Each row is a point. Two turns around zero, p and q, are shown by what they do to some points. Where does a point land after both, in the order given? Backwards means that the second turn is done in reverse. Each puzzle has new turns, and all numbers are rounded.
In the rows, zero is written as 128.

Turn p:
[106  85] -> [171 107]
[127 149] -> [107 127]
[151 149] -> [106 151]
Turn q:
[151 148] -> [101 143]
[128 153] -> [104 119]
[137 131] -> [122 135]
[96 80] -> [184 114]
Where do these land?
p, then q backwards: [ 83 117] -> [ 82 132]
q, then p: [138 142] -> [124 111]
q, then p: [163 126] -> [ 95 117]

Turn p:
[153 100 175 121] -> [143 128 155  76]
[119  81 102 148] -> [177 120  97 131]
[154 166 156 140] -> [100 166 155 118]
[ 92 168 116 152] -> [118 140 140 185]
[138 130 135  94] -> [105 109 129 107]
[114 141  98 135] -> [123 129 109 158]
[127 111 114 106] -> [128 104 110 119]
Turn q:
[165 144 100 119] -> [170 120 127 103]
[112 112  95 167] -> [140 173 103 146]
[115 101 188 117] -> [ 77  91 125 153]
[134 134  87 105] -> [145 142 122  86]
[112 130 156 112] -> [ 98 115 143 130]
[130 148 143 149] -> [137 127 148 152]
Where do these land?
q, then p: [107 142 119  92] -> [108  94 150 125]
q, then p: [107 139 113 141] -> [107 142 143 138]
q, then p backwards: [129 119  92 117] -> [161 110 124 136]
p, then q: [120 161 139  92] -> [ 83 145 125 144]
p, then q: [136 140  98 128] -> [138 159 129 123]
q, then p: [154 111 151 159] -> [163 156 106 129]
p, then q backwards: [144  85 183 167] -> [145 189  77 120]

Turn p:
[152 125 162 133 122 116] -> [102 124 159 127 119 115]
[142 101 124 118 113 110] -> [128 119 134 118  91 131]
[101 116 121 134 111  95] -> [107 118 107 119 112 160]
[151 106 120 145  89 102] -> [111 101 132 147  82 135]
[142 181 142  99 134 140] -> [118 175 126 139 145  90]
[ 70 124  95 156 148 171] -> [171 115 102 137 180 172]
[157 145 161  90 156 170] -> [150 170 169 118 149  86]
[110 126  98 150 151 120] -> [138 100  96 120 146 134]
Turn q:
[142 155 120 164 157 110] -> [121 115 102 157 163 149]
[109 144 121 131 167  97] -> [132 102  89 133 153 112]
[137 161 133 116 119 113] -> [120 147  96 135 117 133]
[117 153  86 129 137 142] -> [117  98 120 163 108 123]
[146  89 149  97 115 166] -> [129 133 168  81 100 143]
[ 88 157 119 156 147 127] -> [100 109 115 158 152  98]
[135  78 127 119  95 114] -> [174 150 159 113 120 123]
[150  88 168 112  87 155] -> [131 170 175  85 111 143]
Where do these land?
q, then p: [116 157 140 149 128 108] -> [127 111  95 124 152 124]
q, then p: [133 124 156 155 136 125] -> [135 136 126 108 159 117]
q, then p: [144 133 108 111 174 124] -> [173 112 134 123 104 139]
p, then q: [147 119  96 151 112 161] -> [145 139 155 141 155 165]
q, then p: [144 110 102 124 105 105] -> [122 117 146 157 117  98]
p, then q: [124 145 159  38 137 130] -> [ 93 158  52 136  90 124]
p, then q: [ 89 108 134 168 104 143] -> [ 96 103 177 117 136 141]

Turn p:
[130 111 120 148 132  99 111 117 113] -> [132 118 134 152 161 114 118 141 122]
[160 101 127 101 132 132 105 121 141] -> [116 154  90 127 147 131 108 128 141]
[141 125 137 113 164 124 126 141 157] -> [130 169 130 131 138 151 126 107 134]
[135 149 150 131 139 139 141 117 130] -> [148 132 141 104 118 131 117 116 128]
[106 172 122 114  93 122 102 134 108] -> [124 119 132 111 107 130 143 184 100]
[139 142 157 140 121 139 112 133 165] -> [136 142 142 120 113 157 106 140 158]
[ 91 101 102 153 154 131 135 116 123] -> [126 105 134 176 127 123 124  98 104]
[142 145 116 156 108 150 169 137 112] -> [156  96 128 116 106 109 157 117 151]
[ 99 109  94 118 103 116 152 113 127] -> [ 95 116 126 150 109  87 139 125 118]
[137 125 154 106 134 129 127 152 104] -> [117 126 123  94 152 147 141 124 123]
Turn q:
[143 126 123 108 152  95 133 113 109] -> [102 145 135 111 132  90 127 134 117]
[142 142 144 138 114 142 113 110 106] -> [144 154 126 159 123 118 138 122 134]
[140 129 101 131 124 143 114 132 108] -> [120 125 111 153 114 124 129 121 106]
[129 108 128 100 122 137 113 122 123] -> [145 125 119 124 118 108 104 119 121]
[102 136 124 122 127 114 126 133 113] -> [127 116 143 135 129 119 123 154 123]
[144 132 125 142 121 143 148 103 179] -> [111 140 119 117 129 164 118  98 166]
[143 125 137 121 145 117 158 183 114] -> [128 102 128  93 119 119 177 134 110]
[137 138 129 134 119 112 114 110 225] -> [110 120 100 109 180 160  98 104 189]
[ 92 122 138 140 154 136 113 128 110] -> [147 141 137 129 133 142 118 163 102]
[133 108 125 145 107 125 125 118 108] -> [133 132 149 149 129 124 127 105 112]
[102 141 133 127 124 144 152 155 114] -> [141 107 141 127 101 142 147 153 128]
Where do these land?
q, then p: [118 156 116 140 139 153 127 129 129] -> [133 110 120 138 103 141 149 130 141]
p, then q backwards: [158 110 137 139 115 124 139  80 127] -> [127 118 136  81 113 111 105 108 142]
q, then p backwards: [152 111 132 144 135 109 159 100 133] -> [122 122 155 103 144 112 159 139 146]
p, then q: [100 138 125 122 126 115  97 148  92] -> [146 120 139 116  99 131 150 141  87]
q, then p: [123 129 147 108 153 142 122 129 132] -> [128 149 110 121 128 128 152 144 130]
p, then q: [136 144 110 109 141 152 105 171 124] -> [111 118 116 134  74 149 141 122 126]
q, then p backwards: [152 120 129 143 139 101 130 111 153] -> [140 101 151 105 142 112 139 139 128]
p, then q: [121 140 126 129 145 145 115 138 167] -> [139 133 114 161 116 147 137 121 150]
q, then p backwards: [111 146 119 106 112 144 102 147 136] -> [138 119 109 153 108 150 106 115 118]
p, then q: [135 111 159 152  93 110 157 124 107] -> [144 124 137  76 159 118 103 124 129]
p, then q backwards: [119  76 128 147 103 114 152 112 103] -> [139 132 100 106  92  79 118 140 138]
q, then p: [111 155 109  96 133 127 130 147 132] -> [ 93 125 122 154 134 137 151 135 142]

Turn p:
[ 93 149 104 129 114 120 133 101  92 145 139 109] -> [115 181 144 128 103 111 133 120 142 128 116 156]
[110 135 112 147 155 117 197 147  80 102  80 103] -> [ 96 107 103 179  59 122 160 135 144 159 100 149]
[151 131 138 164 119 138 127  96 139 107 139 132] -> [135 120 172 133 127 159 140 137 133 121 151 120]
[111  85  77 107 157 123 145 112 170 124  84 100] -> [126 118 127 163 159  81 146 120 125 206 129 127]
[142 169 137 104  97 143 113 138 148 142 140 106] -> [142 146 132  83 131 130 127 116 142 118 103  87]
[114 130 135 131 174 115 131  77 132 151 121 151] -> [114 143 122 123 157 130 171 150 125 136 158 169]
[121 110 117 143 171 167 133 142 143 122 119  84] -> [100 117 139 160 139 114 153 136  90 147 101  98]
[151 130 157 139  88 156 111 122 104 133 131 175] -> [146 124 133 133 144 167 110 124 158  69 132 134]
[174 103 134 132  85 111 111 164 150 158 140 138] -> [139 106 127 105 149 129  60 151 149 119 133  99]
[121 118 160 111 129  95  84 166 129 109 122 130] -> [177 110  99 111 120 117 105 139  90 116 122 133]
[ 85 143 149 155 106 120 173 140 103 116 130 162] -> [107  97 132 126  83 124 135 106 149  92 129 174]
[165 157 103 143 119 156  95 116 144 136 162 164] -> [126 156 142 121 151 145 124 122 141  90 176  82]
[128 105 142  61 151 102 110 143 130 118 158 109] -> [143 140  90  98 141 138 101 110  75 164 116 135]
Turn q:
[108 114 159 173  82 116  82 128  91 129 145 158] -> [108 148  93 152 125 122 101  91 109 131 171  68]
[109 107 140 122 120  78 101 141 156 131  75  89] -> [ 89  68  84 145 128 138 123 109 148 137 129 164]
[117 116 163 121 135 161 150 128 155 119 131  99] -> [127 115 156 154 143 136 153 141 170 141 118 117]
[128 122  98 132 149 160 172  91 128 105 123 135] -> [137 147 189 122 151 116 134 130 112 147 116 152]
[147  59 154 109 212 124  86 169 115 110 128 149] -> [137  77 175 170  80 148  82 123 136  53 146 131]
[111 178 116  81 163 142 109 137 155 125 152 150] -> [147 126 134  76 130  99 104 164 167  96 109 123]
[112 153 140 148 124 142 138 132 121 165 130 151] -> [150 124 116 124 124 100 135 146 112 149 137  95]
[ 91 133  95 125 130 120 123 105  92 142 120  84] -> [119 104 126  86 166 159 128 127 108 149 157 137]
[181 151 166 154  94 124 153 121 119 121 115 129] -> [105 155 114 153 107 129 169 121 100 140  86 103]
[165 125 106 144  86 152 113 141 158 111 126 118] -> [124 168 101 161 157 121 151 125 132 102 119 150]
[145 144  89  96  94 127 132 102 132 147 138 136] -> [143 169 102 104 143 140 111 148 119 144 108 151]
[135 123 128 146 143 133 124 116 147 128 161 125] -> [159 133 138 130 138 129 131 103 141 118 119 118]
[115 140 112 114 132  86 180 153  96 133 119 141] -> [120 127 134  89  72 127 144 138 110 156 149 152]
Where do these land?
p, then q: [141 101 140 125 134 102 166 125 110 153  83 127] -> [162 117 108 157 119  86 117 138 127 124 154 159]
q, then p: [ 91 125 158 185 138 146 114 110 147 154 142  92] -> [ 87 130 154 136 152 144 132 171 103 185 127 131]
p, then q backwards: [169 153 141  95 136 183 149 151 111 181 103  80] -> [163 186 187  97  90 140 110  92 147 121 134  96]
q, then p backwards: [154 117 159 116 117 102 139 133 141 104 176 121] -> [141 169 117 115  95 149 150 117  91 112 127 121]
p, then q backwards: [103 120 166 125 162 115 134 148 116 121 137 125] -> [154 142 107 128 135 103 128 134 112 143  88 122]
q, then p: [111 105  93 153 118 118 137 131 104  95 108 138] -> [117 153 131 107 119 143 131 116 117  99 149 173]
p, then q: [135 119 140 134 153  78 125 112  95 123 129 108] -> [139 156  98 130 109 110 132 163 109 116 155 114]
p, then q: [100  93 125  74 143 130 106  83 159 126 130 122] -> [166 101 151 102 100 133 105 141  81 130  93 110]
q, then p: [123 127 114 157 119 153  95 130  87 177 133 137] -> [104 171 122 152 100 154 103 142  95 134 123 104]
q, then p backwards: [130 118 117 131 156 134  93 136 155 119 139 136] -> [114 120 133 135  92 140 110 142 126 134 120 159]
q, then p: [124 155 103 116  71  99 106 167 158 101 135 147] -> [140 151 123 104 105  83 140  83 145 143 183 116]
q, then p: [152 176 119 148  69 168 123 110 140 104 115 164] -> [126 152  91 115  61  89 172 154 135 138 136 132]
q, then p backwards: [131 156  89 104 146 136 175 127 142 107 134 168] -> [ 84 145 135 141 103  89 110 101 127 155 134  91]

Turn p:
[ 91 143 161 118 131 120 109 102 150 118 140 145 144 122] -> [136 113 137 150 133 106 152 119 121 100 164 103 147 118]
[ 86 133  95 141 112  75 142 115 105 120 119 159 133 142] -> [116  81 127 135 117 118 163 115 111 127  97 164 163 107]
[102 135 136 103 130 150  89 153 159 124 176  90 153 127] -> [117 179 163 114 124  94 141 110 146 129 173 102 122 106]
[144 122 143 140 135 126 120 152 126  98 157  90 124 133] -> [134 154 149 126 110 127 118 130 109 168 138 109 109 112]
[142 128 147 124 159  82  90  90  90 154 103 121 144 145] -> [159 111 101 126 169  86 111 112  88 111  92 115 122 107]
[101 103 136 166 124 147 146 119 170 149 117 155 131 147] -> [ 89  90 111 119 151 150 132 145 149 133 157 111 155 129]
[ 91  87 150 163  96 138 115 107 113 157 127 149 122 149] -> [111  83 103  80 127 131 154 140 127 121 123  85 148 125]
[137 163 122 106 118  89 122 133 129 173 134  96 100 125] -> [111 142 176 128 151 110 122 136 113  97  86 137 103 127]
[145 169  96 157 141 155 165 171  87 126  94 143 105 123] -> [113 161  99 134 122 158 134 157 103 151 102 184 136 179]
[125 104 159  92 146 116 165 123 131 163 102  82 171 116] -> [130 141 145 113 150 140  58  82 121  99 124 111 162 125]
[149 137 114  83 110 125 140 120 136 115 110 114  85 151] -> [161 132 161 131 124 135 111 170 154 116 102 151 125 120]
[149 109 129 120 127 151  91 162 152  88 139 160 122 134] -> [158 125 130 125 120 112 146 137 163 172 168 130 104 147]
[158 138  67 170 139 154 142 102 100 123 117 107 104  81] -> [112 154  77 135 112 185 131 133 113 118 106 168  77 113]
[155 123 124 126  91 112 118 102 133 109  96 146 116 112] -> [152  82 122 129 108 130 116 143 130 107 129 150 100 132]
[151  83 154 103 163 160 147 178 133  94 148 141 121 113] -> [168 154 141 132 125 163 119 103 157 185 152 106 129 166]
[122 171 114 137 127 148 148 119 135 137 166 152 171 125] -> [ 81 148 106 172 107 107 141 116 144 116 136 125 144 138]
Turn q:
[133 128 151  89 113 109 138 106 146 140 155 100 140 112] -> [148 115 104  99 117 137 134 125 140  98 160 148 140  99]
[114 144 150 225 129 127 108 143 105  36 145 144 144 117] -> [146 161 162 151 132 118 101 164 121 141 112 113 206 222]
[136 144 148 157 112 180  97  66 145 136 107 131 129 109] -> [ 76 104 129 128 128 109 103 146 126  76 147 145 111 176]
[142 105  80 133 124 107 114 130 108 110 111 141 124 117] -> [148 125 117 135 164 154 108 125 119 154 105 125 108 146]
[129 144  80 199 125 111 102  90 112 149 133 151 148 117] -> [129 147 146 132 183 102 104 152 141 142 118 182 103 176]
[ 87 107 120 121 122 123 126 117 107 132 108 136 109 127] -> [117 105 128 115 140 115 103 114 134 163 135 109 121 125]
[128 131 164 101 128 133 107 153 110 152 127 121 151 118] -> [136 109 132 167 120 118 120 125 134 108 142 127 143  87]
[133 133 137 141 120 120 205 135 147 152 102  95 119 113] -> [132 159 113  81  87  98 115 116  87 121 109 140 118 100]
[130 140 125  86 116 119 160 149 124  85 111 151 144 148] -> [156 118 165 119  97 172 133  97 120 136 114 109 131 123]
[130 150 156 103 155 129 118 145 137 134 122  79 109 121] -> [ 99 136 106 135 101 144 125 153 127 119 136 125 151  81]
[110 145 136  89 103 130 111 146 174 158 131 112 133 122] -> [137  88 118 126  89 123 148 159 144 119 139 139 110  93]
[138 144 127  88 134 130 163 144 107 142 159 147  83 114] -> [125 124 145  93 158 134 158 121 120 115 106 101 139  77]
[136 109  95 197 107 136 121 143 108 118 144 105 141 136] -> [139 140 102 150 145 100 130 127 116 152  90 160 149 177]
[138 116 146 108 151 127 124 122 123 127 114 147  96 197] -> [ 91 137 144 143 128 152 164  98 109 156 165 105 117 123]
[136 106 155 113 124 125 107 147 169 136 126 147 143 112] -> [159 118 118 150 110 122 137 148 130 104 154 102 106 124]
[127 104  77  98 186 142 147 113 125 143 155 142 135 166] -> [111 163 120 124 151 148 165  80 183 143 115 120  94 117]
Where do these land?
q, then p backwards: [128 134 100 126 153 128 101 130 122  79 151 148 111 154] -> [117 112 135 131 152 150 163 153 138 144 150 154  87 130]
q, then p backwards: [158 109 171 117 136 141 184 135 109 158 102 152 108 107] -> [109 136 160 127 135  99  95  99 111 149 146  71 158 105]
q, then p: [101  90 114 135 140  79 113  63 119 135 142 129 158 139] -> [114 136 130 174 172 100 155 134 181 132 119  99 100 111]
q, then p: [113 119 193 141 102 135 150 144 134 129 108 133 109 133] -> [129 121 147 110  83 105 120  99  98 126  94 108 126 109]
p, then q backwards: [147 163 172 151 138 127 153 146 123 164  89 137 125 134] -> [151 124 131 183 112 138  98 110 110  96 108 131 104 104]
p, then q backwards: [147 141 155 153 121 131 202 158 136 157 116 118 114 141] -> [126 161 120 159 140 141  97 115 103  69  88 122 105 121]
p, then q backwards: [103 119  76 113 123 167 103 139 130 122 143 125 132 155] -> [100 142 118 123 160 116 148 122 151 152 177 103 129 140]
p, then q backwards: [ 88 114 131 113 167  99 106 116 100 133 140  96 150 114] -> [155 107 145 109 131 119 185 144  87 146 142 136 119 133]
q, then p: [119 103 110 121 146  79 103 102 143 132 147 101 121 122] -> [101 161 131 146 152 124 149 118 176 137 122 141 104 135]
q, then p backwards: [163 134 120 107 125 167 105 140 159  96 149 118 156 145] -> [116 142 115 119 112 147 160  99 113 125 139 174 102  92]
p, then q backwards: [144 155  89  88  98 151  97 123 131  98 127 109 103 146] -> [117 167 121 140 143 107 137 142 178 164 145 127 166 109]
q, then p: [152 135 165 154 120 149 138 142 127 175  91 150 114 125] -> [149 112 143 125 107 135 158 120  61 138 102 124 129 123]
q, then p backwards: [102 135 121 137 129 104 124  74  97 123 166 117 151 108] -> [120 106 109  91 139 146 131 154 158 145  78 134 149 145]
p, then q: [ 81 129 109 121 155 107 111  85 156 130 160 133 132  95] -> [128 166 114  71 133 117  98 128 141  97 121 110 152 158]
q, then p: [167 125 169 169 101 137 154 180 113 164 123 140 105 105] -> [154 119 119 133 102 125 116  96  49 146  85 154 127 133]
q, then p: [139 128  85 137 120 156 118 140 141  75  97 115 134 118] -> [132 128 102  74 134 120 117 178 141 133 134 152 144 127]
q, then p: [125 142  97  94 103 117 114 159 137 106 125 154 150 134] -> [132 118 115 105 132 158  89 152 144 137 137 106 110 159]
